Rows are points. Each copy is the shape, with its points in the same order, turned, moved and blurred by noise. Is it also mirrored, or only turned?
In the rows, zero is written as 128.

Shape (8 x 2)
[[199  51]
 [122 127]
 [112 116]
 [137 146]
 [130 146]
 [147 105]
 [155  79]
 [121 141]]
Copy 1 (8 x 2)
[[127  42]
 [114 152]
 [100 148]
 [135 154]
 [124 159]
 [119 108]
 [112  91]
 [122 163]]
Copy 1 is: only turned
Copy 2 (8 x 2)
[[200 161]
 [108 113]
 [119  98]
 [ 99 134]
 [ 96 125]
 [139 130]
 [166 126]
 [ 94 113]]
Copy 2 is: only turned
Copy 3 (8 x 2)
[[238 108]
 [135 138]
 [138 153]
 [125 117]
 [121 123]
 [164 128]
 [192 137]
 [120 134]]
Copy 3 is: mirrored
Copy 4 (8 x 2)
[[203  58]
 [133 136]
 [121 129]
 [151 156]
 [140 155]
 [156 113]
 [163  86]
 [127 153]]
Copy 4 is: only turned

Shape (7 x 4)
[[136 135 148 103]
 [129 117 119 136]
 [179 135 129 113]
 [107  94 164  64]
 [149 101  86 141]
 [140 149  44 158]
 [ 91 102 160 142]]
Copy 1 (7 x 4)
[[142 147 123 124]
 [100 119 141 115]
 [111 176 142 151]
 [181 157 143  76]
 [ 73 132 170 108]
 [ 27 113 121 115]
 [153  92 153 107]]
Copy 1 is: mirrored
Copy 2 (7 x 4)
[[115 105 118 130]
 [150 137 126 135]
 [105 141  91 141]
 [147  55  98 111]
 [164 168 103 131]
 [147 215 140 103]
 [168  92 152 152]]
Copy 2 is: mirrored
Copy 3 (7 x 4)
[[150 138 168 129]
 [145 125 121 128]
 [178 105 154 113]
 [168 201 156 146]
 [158 115  90 114]
 [113  87  88  67]
 [122 153 129 183]]
Copy 3 is: mirrored

Shape (14 x 8)
[[155 121  78 152 163 100 112  98]
 [172 165 188 115  82  76 138 143]
 [106 143 110 144 156 125  95 135]
 [149  92  93 166 183 135 105 131]
 [210 191 193 161  81  71 175 148]
 [174 122 118 159 107 143 149  74]
 [107 118 117 175 159 163 130  87]
 [135 129 105 152 169 167  93 104]
 [114 139  87 168 136 141  69 129]
 [155 115  99 169 123 128 141 161]
 [200 179 146 125  75 114 145 141]
 [110 162  79 161 157 131 128 113]
 [147 139  93 120 178 141 127 155]
 [142  98 105 136 111 123 161 102]]
Copy 1 (14 x 8)
[[ 80 129 162 130 166 133 103  98]
 [180 104 107 202 108 125 160 123]
 [109 127 127 140 148 169  71 142]
 [ 98 115 182 112 185 133  79 138]
 [195 116 162 227  96 125 185 105]
 [115 119 163  94 102 128 150  95]
 [101 128 163  81 133 182 114 137]
 [124 132 150  83 156 157  74 112]
 [ 98 111 139 123 126 159  40 115]
 [108 109 173 145 115 119  99 152]
 [168 135 133 183  84 100 147  97]
 [ 86 159 155 133 131 171  91 125]
 [124 169 145 137 165 113  86 149]
 [ 92 118 141 116 114 121 152 139]]
Copy 1 is: mirrored
Copy 2 (14 x 8)
[[156  77 138  86 142 125 141 161]
 [ 79  66 128 114 124  72 114  41]
 [134 113 116 104 161 161 112 122]
 [131  76 120 107 139 171 141 180]
 [ 84  34 132 147 135  58 164  26]
 [150  93 128 141  85  96 162 132]
 [161 121 132 159 131 151 129 158]
 [157 112 130 113 116 179 132 143]
 [162 116  82  96 147 166 130 132]
 [ 98  88  98 118 145 127 171 141]
 [ 94  81 121 103 107  88 172  45]
 [160 126 134 117 175 139 151 132]
 [100 105 152  90 150 171 154 132]
 [113 112 128 123 116  84 146 158]]
Copy 2 is: mirrored
Copy 3 (14 x 8)
[[138 175  99 143 134 118  64 120]
 [158 141 188  97 142 112 183 125]
 [ 95 154 124 159  91 126 100 128]
 [117 157 102 156 131 170  59 137]
 [206 158 165  61 128 130 202 143]
 [178 107 100 107 130 130  93  93]
 [140 113  87 176  89 147  85 105]
 [109 143 101 150  96 159  74  89]
 [ 94 144 126 136  71 128  61 128]
 [130 126 109 109 127 151  98 168]
 [150 137 147  50 131 120 161 116]
 [115 153  74 146  84 113  98 128]
 [ 84 163  90 134 133 155 113 126]
 [150 101 101 133 153 115  99 128]]
Copy 3 is: only turned
Copy 4 (14 x 8)
[[132 148 117 147 188 106 136 101]
 [126 157 113  42  91 137  97 157]
 [140 112 169 126 173 136 134 115]
 [126 121 123 177 189 124 148 142]
 [137 196  93  60  85 142  43 171]
 [124 129  79 151 114 125  99  93]
 [104  96 145 177 148 137 107  96]
 [126  97 127 166 179 162 133 102]
 [168  81 146 139 184 133 124 106]
 [164 135 127 158 129 115 121 157]
 [169 166  90  81  89 156  98 136]
 [147 137 164 156 162 130 110  84]
 [142 157 156 155 158 162 159 132]
 [122 132 115 150 102  97 137 105]]
Copy 4 is: mirrored

Shape (12 x 9)
[[115 126 112 134 126 115 108 164 177]
 [ 92 145 147 149 121 116 140 135 112]
 [100 117 169 116 137 103  85  80 177]
 [111 117 120 144 174 149 135 115 153]
 [156 116  81 110  77  98 193 136 130]
 [119 172 141  86 135 117  95  89 167]
 [165  93  59 169  89 180 157 164  88]
 [192 138 121  78  55  96 169 129 161]
 [135 123 142  90 125  50 109 136 122]
 [ 72  90  71 143 132 172 132 158  92]
 [104 117 140 132 170 153 142 164 103]
 [107 128  86 160 151 120 113 133 118]]
Copy 1 (12 x 9)
[[ 78 124 118 115 126 128 115 148 134]
 [132 144 128 152 165 126 147 121 107]
 [110 129 164 153 165 113  86 104 186]
 [133 100 106 116 159 158 109 107 151]
 [146 202 109  97  92 123 172 132 147]
 [123 154 180 138 129 134  71  84 152]
 [179 132  64 122  79 155 180 186 127]
 [140 211 180  84  69 124 152 139 158]
 [129 169 150 109 145  56 106 112 125]
 [131  92  45 162 102 139 157 115 117]
 [146  84 110 120 153 136 143 108 106]
 [127 133  76 143 141 141 104 131 115]]
Copy 1 is: only turned
Copy 2 (12 x 9)
[[118  99 145 120 137  63  94 138 125]
 [104 136 158 131  90 115 136 154 128]
 [117  98 171 161 121  54 164  81 116]
 [114 129 113 173 128  92 116 133 111]
 [121 105 124  58 148 133 137 178  65]
 [131 110 130 122 142  61 184 100 150]
 [125 131  96  90 122 192  48 144  92]
 [158  67 148  49 178 129 167 157  92]
 [150 145 192  92 126  67 158 133  87]
 [ 59 171 109 118 114 133  64 123 110]
 [108 175 152 161 137 125 102 145 128]
 [119 152 114 130  92  84  94 131 107]]
Copy 2 is: only turned
Copy 3 (12 x 9)
[[122 166 121 160  95 133 126 131 111]
 [135 119 121 117 154 155 134 147 133]
 [140 103 182 157 120 153  80 128  90]
 [ 72 126 158 142 144 118 126 145 130]
 [119  85  60  88  79 111 131 115 166]
 [132 107 173 105 116 136 121 103  69]
 [ 64 128  24 125 137  85 139 189 141]
 [163  71  75 102  41  94 141 116 116]
 [187 124 121 114 125 110 100  99 134]
 [ 63 175  82 101 161 131  89 190 148]
 [112 155 149 121 160 107 139 181 152]
 [ 82 150 107 130 163 132 113 117 133]]
Copy 3 is: mirrored
Copy 4 (12 x 9)
[[114 115 116 155 148 138  85 138 126]
 [131 166 153 136 117 128 127 160 102]
 [138 125 170  86 146 160  74 181 161]
 [110 114 164 109 161 100 121 132 124]
 [168 178  72 137 120  87 123  93 151]
 [100 137 121  64 129 140  84 184 149]
 [139 115 104 161 106 110 198  53 118]
 [167 168  36 122 127 118 122 141 189]
 [183 132 103 113 101 121  68 179 120]
 [126 126 155 128 133 136 140  63  58]
 [135 120 151 126 152 110 146 147  67]
 [112 116 154 132 104 106 107 116 101]]
Copy 4 is: mirrored

Shape (18 x 12)
[[119 128 118 113 122 164 119 107 124 153  56 101]
 [ 99  52 163 107  86 184 190 193 114 112  78 117]
 [ 98 115   9 128 117 142 129 104 153 165  96 146]
 [162 107  83  84  97  82 124 104  81 110 119 144]
 [112  93 160 164 124 155  86 147 181 159 155 126]
 [126  90 114  92 148 100  99 104 180 160 134 105]
 [139 113 169 145 159  88 134  89  83 151 175  74]
 [117 134 144 186 146  90 152 189 155 122 116 112]
 [101 132 102 148  99 153 140 155 159 127 139 117]
 [ 37 138 107 157  76 148 142 124  89 135 109 115]
 [117 167 142 112 143 121 193 147 110 120  94 100]
 [146 107  62 171  72 183 119 102 188 104 104 129]
 [ 85 119 138 141 154 139 113 147 154 101 122 135]
 [148 126 102 125 142 126 106 171 114 149 119 104]
 [148  96 132 201  74 101 144 128 138  92 120 140]
 [ 81 161 143  94 107 143 110 140 183 119 140 124]
 [113 131 137 142 106 171 123 125  72 167 102 164]
 [114  96 130 186 128 135 136 176 107 131 121 129]]
Copy 1 (18 x 12)
[[142 125 129 115 166 126 179  81 124 126 147 161]
 [188 131 206  53 162  73 136  47 136 132  88 106]
 [150 116 138  97 193 193 152 175  85 115 135 159]
 [ 84 156 124  75 157 155  68 100 113 103 165 138]
 [172 132 169 164  80  87 141 151 119 126 122 133]
 [112 130 171 165 124 164 132 137 153  98 146 136]
 [ 65  78 118 143 106  89 104 111 164 143 154 105]
 [135 165 152 109 102 109 136 141 149 206 105 106]
 [159 148 129 115 150 109 142 150 110 128  94 116]
 [164 107 114 114 217  70 118 131 102 159 114 147]
 [ 98 133 114  94 159 130 143  67 156 179  81 117]
 [142 170 147  80 152 111 190 183  68  81 126 143]
 [146 140 148 118 119 102 128 142 153 143  88 171]
 [158 142 110 105 117 146 123 118 156 136 148 120]
 [105 180 159  73 113  71 118 152  88 155 141 118]
 [141 166 128 177 146 114 128 121 129 114  60 148]
 [168  96 104  96 136 103 122  76  76 147 138 165]
 [166 124 142  78 107  90 119 134 126 171 132 121]]
Copy 1 is: mirrored
Copy 2 (18 x 12)
[[ 72  97 143 110 120 147  85 146 131 142  86 153]
 [119 100 128 120  94 164 177 155 144 248  69 141]
 [136 115 161 117  47 120  52 106 123 105  52  95]
 [165 106 142 125 121 115 159 145 132  67  55 154]
 [ 98 128 103 118 144  93 116  81 145 176 144  82]
 [ 89  76  99 126 105 113 132  78 114  93 121 112]
 [150  78  90 142 165 118 133 176 114  93 181 117]
 [130 141 104 149 104  67 121 130  82 188 150 159]
 [147 137 145 105 101 115 110 103 110 170 119 119]
 [153 108 182 103 142 127  82 165  82 186  80  94]
 [141 112 127 146 117 157 109 153  77 160 124 202]
 [105 182 203 104  71 115 112 105 165 131 103 104]
 [126  95 146 158 128  91 115  87 114 175 125 138]
 [139  97 101  98 112  89 101 126 142 137 110 169]
 [136 186 153 145 119  75 167 162 124 147 116 112]
 [117 116 151 108 151 134 119  53  84 157 109 141]
 [145 124 122 133 165 141  76 160 159 164  69 115]
 [148 123 112 136 114  81 117 161 140 192 120 126]]
Copy 2 is: only turned
Copy 3 (18 x 12)
[[ 96 104  90  99 115  90 144 129 143 151 133 159]
 [ 85 204 138 114  79 156 118  93 141 118 170 196]
 [165 108 126  90  67 111 171 148 112 230  92 173]
 [178 143  88 106  95 150 174 150 142 143 105  80]
 [148 112 155 115 144  90 100 126 101  88  76 210]
 [167 126 103  80 116  83 126 176  75 124  89 154]
 [152  87  80 114 153 160 108 112  46  86 121 101]
 [106 134 202 134 159 126 145 119  71 118 119 136]
 [118 123 158 129  87 118 121 114 104 151  90 165]
 [ 86 117 123 112 124 169 125  83 136 193  71 158]
 [ 89 140 125 149 124 117 125 102  94 157 153  99]
 [160  81 186  78  46  89 145 111 156 154 104 173]
 [124 129 165 123 147 125  84 150 124 145 111 155]
 [128 109 124 154 113 126 169 174 107 124 118 147]
 [160 118 198  87 116 149 160  79 138 106 109 118]
 [105 153 137 140 120  78  81 138 120 147  54 138]
 [139 108  94 150 143 137 150  91 158 148 122 170]
 [124 115 168 135 134 161 149 112 106 122 131 173]]
Copy 3 is: mirrored
